Every row gives one point. The ring and each string are closed loops that go straight from each point to the next, and from the last back to the first. Before rounding, they use only three directions, however many columns there are. How many times does the string pass through the ring? Passing back the other way cancels.

Ring, 8 rows:
[18 -29 3 -53]
[23 11 -12 -51]
[13 39 -15 -26]
[2 44 -9 -4]
[-13 23 9 22]
[-20 -18 23 22]
[-15 -44 26 5]
[6 -51 15 -36]
String, 26 rows:
[15 -22 17 -34]
[37 -35 31 -62]
[36 -49 17 -77]
[15 -45 -5 -61]
[-2 -34 -14 -39]
[3 -22 -2 -30]
[26 -25 24 -47]
[27 -47 24 -58]
[19 -63 23 -55]
[-8 -56 -2 -31]
[-10 -33 -2 -18]
[0 -30 14 -18]
[11 -39 43 -19]
[9 -45 50 -12]
[2 -18 20 -12]
[-11 -20 0 -8]
[-27 -46 1 4]
[-20 -65 39 11]
[-7 -55 47 3]
[3 -35 39 -8]
[-1 -22 15 -12]
[-22 -38 -11 -8]
[-17 -73 8 -18]
[-8 -74 11 -30]
[-15 -48 -12 -24]
[0 -26 2 -25]
Times through: 1

Ring (9 x 11):
[15 16 29 0 -9 36 42 18 38 1 -45]
[-17 27 18 -22 0 31 23 22 56 9 -49]
[-56 31 -5 -47 12 -3 -16 20 61 19 -28]
[-64 28 -7 -52 16 -31 -31 8 48 19 -9]
[-44 16 8 -39 12 -72 -33 -25 6 9 22]
[-4 -2 18 -10 2 -78 -14 -34 -24 -2 39]
[25 -15 17 12 -4 -61 3 -22 -31 -5 39]
[50 -20 15 31 -11 -17 29 3 -18 -6 19]
[48 -9 23 27 -14 16 45 14 4 -5 -11]
String (12 x 11):
[19 -20 -18 14 0 -29 -2 20 -2 6 32]
[-1 6 17 -9 0 -28 5 -7 7 2 3]
[2 10 53 -13 -3 -79 2 -61 -33 -11 22]
[-4 14 52 -17 -2 -75 1 -58 -26 -9 17]
[4 1 50 -10 -1 -112 -12 -75 -55 -13 49]
[22 -22 4 13 -1 -77 -10 -21 -39 -3 58]
[34 -31 -18 26 -3 -38 1 17 -18 3 46]
[19 -11 -3 11 -3 -16 10 15 4 4 14]
[18 4 29 3 -7 -16 23 -9 2 -4 -5]
[62 -6 51 32 -19 2 57 -15 -16 -15 -12]
[75 -27 18 50 -18 8 51 15 -17 -10 9]
[66 -39 -11 48 -12 -14 26 25 -22 -3 37]
Times through: 2
String (25 x 11):
[33 19 63 7 -16 22 58 -14 14 -11 -46]
[53 5 52 25 -19 36 67 2 12 -11 -41]
[78 -17 24 49 -22 53 72 33 10 -8 -27]
[57 -25 -11 41 -12 34 42 49 15 2 -3]
[22 -12 -10 14 -3 5 16 32 18 6 4]
[22 0 21 8 -7 -4 26 3 8 -2 -7]
[39 5 50 15 -14 1 47 -16 -2 -11 -20]
[64 -5 46 34 -20 27 65 3 0 -12 -27]
[71 -12 27 44 -21 54 71 32 15 -8 -33]
[33 -9 -8 21 -8 39 35 48 33 6 -19]
[6 0 -4 1 -1 10 14 29 30 8 -10]
[2 5 1 -3 -1 12 16 26 33 8 -16]
[-1 19 33 -12 -4 -1 23 -5 23 0 -27]
[-7 38 56 -23 -7 26 41 -9 43 -2 -63]
[-28 39 25 -32 0 49 28 26 74 11 -71]
[-39 32 -3 -35 6 43 10 43 80 19 -56]
[-47 23 -31 -35 11 41 -6 64 87 26 -42]
[-18 9 -10 -17 5 -2 -2 27 38 13 -9]
[-13 17 20 -19 1 -10 9 0 26 5 -17]
[-29 40 39 -36 0 16 21 -2 51 5 -55]
[-33 48 40 -40 0 44 31 11 73 8 -79]
[-21 31 12 -25 0 51 26 37 73 13 -63]
[-8 14 -8 -10 0 47 22 51 64 15 -42]
[1 8 1 -4 -1 21 19 31 40 9 -24]
[2 14 31 -9 -4 -10 20 -8 15 -1 -17]
Times through: 4

Ring, 9 rows:
[87 -8 20 -10 4 47 -30 -28 7 -19 -30 -1 -25 -1]
[69 5 28 2 -7 44 -26 -35 19 -30 -32 -16 -24 10]
[34 8 36 9 -8 26 -16 -34 25 -39 -25 -33 -19 20]
[0 -6 38 0 8 -2 -6 -22 19 -37 -10 -44 -11 23]
[-15 -28 33 -16 31 -23 0 -6 5 -28 4 -40 -6 16]
[-8 -47 24 -33 50 -30 -2 7 -10 -16 12 -25 -4 4]
[30 -58 12 -46 57 -13 -14 12 -22 -3 8 3 -9 -12]
[63 -50 9 -42 46 11 -23 3 -20 -1 -4 14 -15 -16]
[85 -33 11 -30 28 32 -29 -11 -10 -6 -17 13 -22 -12]
String:
[85 7 36 4 -8 50 -19 -45 15 -20 -39 -51 -29 18]
[63 -6 36 -4 6 31 -11 -35 9 -17 -28 -57 -24 19]
[40 11 48 13 -10 27 -5 -46 24 -31 -31 -79 -23 33]
[22 -3 46 2 6 8 1 -34 15 -26 -20 -82 -18 31]
[32 -24 35 -17 26 3 -3 -20 -1 -13 -12 -59 -16 17]
[6 -19 24 -12 19 -2 -16 -9 11 -35 -3 -2 -9 6]
[-31 -24 25 -13 25 -25 -10 1 14 -43 9 1 -1 8]
[-45 -51 26 -33 54 -51 3 16 -7 -26 24 -21 4 7]
[-27 -45 17 -31 47 -35 -11 15 -3 -30 19 14 2 -3]
[1 -34 15 -24 33 -12 -19 5 2 -31 6 21 -5 -5]
[9 -56 7 -44 55 -20 -19 19 -15 -16 15 32 -3 -17]
[67 -81 1 -68 78 -7 -18 21 -44 20 9 15 -13 -27]
[114 -72 9 -64 68 20 -16 1 -47 35 -10 -23 -25 -20]
[100 -47 18 -42 44 27 -15 -13 -27 17 -18 -35 -26 -6]
[46 -23 17 -19 20 18 -25 -11 3 -23 -12 10 -15 -3]
[53 -9 13 -9 4 33 -37 -15 15 -36 -18 38 -17 -7]
[76 4 17 0 -10 52 -39 -29 21 -35 -31 25 -23 -2]
[96 17 28 10 -22 66 -34 -46 25 -31 -44 -11 -30 10]
Times through: 2

Ring:
[2 -49 19 1 -10 3 11 6 18 7 22 -5 14 59]
[-15 -11 13 1 15 4 15 -4 6 11 24 5 -7 57]
[-23 12 -3 -11 29 27 -6 5 4 18 39 9 -28 34]
[-11 14 -28 -34 21 68 -51 37 13 24 55 6 -40 -15]
[16 0 -32 -34 0 63 -58 48 14 17 28 8 -27 -36]
[44 -25 -23 -21 -26 38 -44 45 13 5 -10 8 -1 -33]
[45 -61 -2 -11 -40 20 -24 37 22 0 -8 -3 22 1]
[26 -72 12 -6 -33 13 -8 25 27 3 14 -10 25 36]
String:
[18 -97 29 1 -38 2 8 16 35 3 27 -20 39 70]
[-6 -89 27 -8 -20 22 0 17 40 13 64 -25 24 77]
[-7 -51 11 -12 -5 29 -10 18 27 15 52 -12 4 50]
[-21 -49 14 -13 4 32 -6 14 29 19 70 -15 -1 64]
[-30 -27 21 0 18 9 18 -6 15 16 52 -5 -5 79]
[-15 -25 4 -14 9 32 -11 15 19 17 51 -4 -11 42]
[1 -9 2 -4 6 11 0 7 5 9 11 8 -8 31]
[1 12 9 12 14 -20 27 -13 -12 2 -22 21 -7 42]
[-15 17 18 18 26 -28 42 -26 -15 4 -13 21 -10 65]
[3 -1 8 7 8 -9 17 -5 -4 4 -10 15 -4 39]
[-8 -4 20 15 14 -23 36 -19 -6 4 -7 13 0 66]
[-20 -38 27 6 8 -2 25 -9 15 11 38 -5 6 84]
[-15 -65 34 7 -5 -4 27 -6 24 9 43 -14 20 94]
[13 -53 27 13 -18 -21 28 -4 12 -1 -6 -1 26 67]
[23 -30 7 3 -15 -4 6 10 6 1 -15 7 11 28]
[17 -46 2 -12 -18 25 -17 26 22 8 21 -4 8 23]
[24 -97 4 -25 -42 49 -40 49 47 12 54 -25 24 24]
[52 -113 3 -22 -65 40 -42 56 48 3 23 -24 40 7]
[64 -61 -1 -3 -52 2 -16 34 15 -8 -42 4 32 -7]
[56 -76 -11 -22 -53 39 -46 55 33 2 1 -9 24 -18]
[33 -70 -14 -33 -37 62 -58 59 39 12 42 -15 9 -13]
[29 -39 -9 -17 -22 33 -31 36 19 7 10 0 4 -3]
[38 -26 -6 -5 -23 8 -13 24 6 0 -25 11 8 -3]
[58 -23 -3 8 -33 -18 2 17 -5 -11 -68 20 19 -7]
[31 -29 -4 -6 -19 12 -13 23 9 2 -13 7 7 6]
[24 -65 -3 -22 -30 42 -36 42 33 10 34 -12 12 10]
[23 -95 4 -25 -41 50 -40 48 47 12 55 -25 23 23]
[26 -119 21 -14 -51 29 -19 38 50 7 48 -31 41 51]
Times through: 0

Ring (10 x 14):
[-17 -50 -30 15 3 6 17 -61 -6 38 4 4 42 0]
[-11 -39 -38 11 4 6 16 -50 -25 21 23 -9 50 -29]
[-2 -19 -38 11 -1 0 13 -18 -49 1 35 -21 44 -50]
[10 7 -26 17 -10 -8 8 32 -75 -16 32 -26 21 -49]
[13 19 -15 26 -17 -17 5 61 -80 -19 19 -22 0 -33]
[8 22 -7 41 -23 -28 5 75 -69 -19 0 -13 -20 -11]
[-4 14 -6 55 -26 -38 7 64 -44 -13 -18 0 -30 10]
[-16 -7 -9 57 -22 -35 11 28 -16 4 -28 11 -23 26]
[-21 -32 -14 44 -12 -19 15 -18 1 28 -26 16 0 31]
[-21 -48 -22 26 -2 -2 16 -51 3 41 -12 13 26 21]
String:
[-33 -30 -45 51 -11 -31 20 -35 6 -3 1 2 19 -19]
[-32 -40 -47 41 -5 -21 20 -54 7 8 7 1 32 -21]
[-12 -21 -29 31 -8 -14 14 -12 -26 7 6 -4 20 -15]
[1 -33 -14 5 2 14 11 -25 -37 38 6 -2 33 4]
[2 -54 -24 -20 15 37 13 -69 -37 55 25 -7 68 -12]
[-17 -33 -61 15 4 -3 19 -56 -29 -6 48 -24 64 -74]
[-16 -12 -54 33 -8 -22 16 -15 -36 -25 37 -24 37 -68]
[-14 -2 -59 37 -11 -29 16 -1 -45 -40 45 -31 34 -84]
[7 2 -46 10 -4 -5 10 11 -77 -27 56 -39 45 -85]
[-2 14 -46 35 -15 -29 11 33 -65 -44 41 -33 20 -77]
[-5 3 -31 38 -15 -26 11 26 -49 -21 18 -17 9 -39]
[13 -12 -4 6 -5 9 6 17 -62 25 7 -8 17 1]
[26 17 0 8 -12 1 1 65 -95 0 17 -21 3 -19]
[17 38 -10 38 -25 -31 2 98 -91 -37 15 -25 -20 -35]
[-2 28 -22 56 -28 -45 8 75 -60 -41 6 -17 -22 -33]
[-5 -1 -19 39 -16 -23 10 27 -42 -6 2 -7 0 -12]
[13 -2 8 19 -12 -1 4 42 -60 24 -11 0 -6 23]
[4 21 10 54 -29 -36 4 86 -53 -6 -29 4 -44 29]
[-16 21 -10 80 -36 -61 9 76 -26 -29 -31 6 -50 15]
[-21 5 -24 69 -27 -51 13 38 -18 -23 -16 2 -24 -3]
[-5 -14 -14 30 -11 -12 10 9 -35 13 -4 -1 6 4]
[-7 -26 2 31 -11 -7 10 2 -19 39 -29 16 -5 46]
[-24 -40 -1 48 -13 -17 14 -22 16 47 -48 31 -11 67]
[-40 -33 -31 68 -18 -42 20 -28 27 9 -29 19 -5 21]
[-20 -25 -27 43 -11 -22 15 -15 -9 10 -7 4 10 1]
[-9 -29 -17 24 -6 -4 12 -17 -23 26 -4 3 18 8]
Times through: 4

Ring, 9 rows:
[44 3 35 -77 -25 56 -42 -73 14 -28 5 -14 19 7]
[39 16 37 -49 -19 58 -40 -66 21 -47 4 -15 7 -15]
[24 16 35 -10 -11 30 -29 -29 28 -43 4 -1 -7 -30]
[7 0 29 22 -3 -17 -14 24 30 -14 9 22 -15 -30]
[-3 -21 18 29 -3 -50 -2 55 25 14 0 36 -16 -17]
[-2 -34 8 16 -8 -52 3 52 18 24 -17 35 -11 -4]
[7 -41 3 -17 -17 -32 -2 23 10 23 -33 23 -1 11]
[23 -33 10 -54 -25 1 -16 -17 6 13 -26 8 12 21]
[40 -13 27 -79 -27 39 -34 -58 9 -9 -2 -7 21 19]
String (25 x 14):
[3 -3 38 28 2 -40 -15 47 32 7 39 37 -12 -24]
[-8 -13 20 52 3 -54 0 66 31 5 2 39 -25 -32]
[-8 -22 9 44 -3 -50 5 59 25 5 -23 33 -24 -26]
[-14 -32 16 48 3 -83 8 90 26 36 7 53 -20 -15]
[2 -25 22 11 -5 -50 -6 50 22 25 12 38 -7 -5]
[12 -17 17 -9 -13 -12 -12 9 18 -1 -13 16 -5 -7]
[0 -27 6 16 -10 -34 1 36 19 5 -32 24 -15 -13]
[-16 -36 3 52 -1 -76 14 85 23 25 -26 45 -25 -19]
[-9 -27 26 40 4 -80 1 86 28 39 30 55 -14 -12]
[9 -14 29 2 -6 -29 -14 29 24 11 20 29 -4 -8]
[15 -10 19 -10 -13 0 -16 -2 20 -13 -14 10 -5 -12]
[4 5 23 37 -2 -12 -11 24 31 -29 -9 17 -24 -42]
[12 19 32 29 -3 11 -20 0 34 -47 -1 7 -22 -48]
[21 5 19 -10 -15 31 -21 -30 22 -45 -30 -6 -11 -27]
[22 -5 29 -24 -14 8 -24 -13 20 -11 5 9 2 -7]
[35 21 49 -37 -13 42 -42 -47 27 -37 34 -3 6 -18]
[48 36 43 -55 -21 93 -51 -99 25 -79 0 -32 5 -28]
[40 19 26 -48 -24 78 -38 -85 19 -69 -30 -29 1 -23]
[30 3 24 -36 -20 40 -29 -47 18 -37 -18 -9 1 -13]
[27 0 38 -35 -14 14 -31 -22 22 -10 25 9 8 -4]
[40 27 44 -44 -17 65 -45 -70 26 -56 15 -16 5 -22]
[40 39 39 -28 -17 84 -44 -82 29 -86 -9 -29 -6 -42]
[28 26 43 -10 -9 39 -36 -36 31 -51 18 -4 -7 -35]
[19 8 43 -5 -5 -1 -28 2 29 -13 37 18 -2 -20]
[15 -2 33 -2 -7 -8 -21 8 26 -8 18 19 -5 -17]
Times through: 0

Ring, 9 rows:
[32 -6 12 -3 -56 -50 -22 -18 -36 -49 10 -4 -30 -8]
[29 9 29 -9 -80 -25 -33 -7 -26 -45 31 0 -23 14]
[15 15 44 -14 -90 6 -38 6 -8 -32 49 2 -13 37]
[-3 5 43 -15 -70 32 -29 18 12 -7 55 -2 -1 44]
[-13 -15 27 -12 -32 34 -10 21 20 14 43 -9 3 29]
[-19 -43 1 -4 12 5 7 7 12 16 10 -16 -3 -2]
[-18 -53 -9 0 23 -21 8 -7 0 3 -11 -16 -10 -18]
[-3 -51 -15 4 13 -57 1 -26 -22 -25 -27 -13 -24 -33]
[16 -34 -9 3 -13 -67 -8 -28 -35 -41 -19 -9 -31 -31]
String (23 x 14):
[-47 -50 11 -6 7 11 -8 -2 23 8 1 -11 2 11]
[-12 -32 10 -5 -16 -12 -10 -6 -1 -11 7 -9 -11 2]
[5 -44 -15 1 26 -17 22 5 -5 15 3 -21 -11 -25]
[-19 -69 -26 6 48 -42 18 -17 -7 2 -32 -20 -15 -39]
[-36 -73 -18 5 30 -64 -6 -41 -13 -30 -53 -12 -22 -34]
[-17 -47 -2 0 -6 -50 -16 -30 -16 -35 -26 -7 -22 -17]
[24 -24 -4 -1 -9 -26 8 2 -19 -6 14 -15 -18 -18]
[3 -28 6 -2 -25 -38 -15 -18 -19 -31 -3 -7 -21 -9]
[2 -32 3 0 -34 -71 -28 -40 -35 -61 -25 -2 -32 -19]
[5 -20 13 -5 -35 -26 -17 -10 -15 -27 9 -6 -18 0]
[47 -8 0 -1 -35 -46 -2 -6 -38 -29 16 -11 -29 -21]
[58 2 4 -2 -45 -39 -1 2 -39 -26 29 -11 -28 -16]
[52 16 22 -7 -79 -34 -23 -2 -38 -44 37 -3 -28 4]
[22 25 51 -14 -121 -20 -59 -13 -25 -68 40 10 -24 38]
[0 12 51 -15 -104 -6 -56 -10 -10 -54 36 8 -16 43]
[8 -2 29 -10 -61 -3 -26 2 -7 -24 33 -3 -13 21]
[30 5 23 -10 -51 11 -6 22 -7 -1 53 -10 -10 16]
[-2 25 63 -21 -102 55 -42 28 19 -8 78 3 4 68]
[-25 4 55 -19 -81 41 -43 13 23 -14 53 3 4 60]
[-7 -12 27 -10 -43 13 -19 8 7 -7 33 -6 -5 24]
[23 -14 7 -5 -15 8 11 22 -3 16 39 -17 -8 0]
[-3 -22 13 -8 -5 34 10 29 19 32 43 -17 4 14]
[-35 -41 12 -8 12 38 7 21 33 36 26 -16 10 17]
Times through: 4
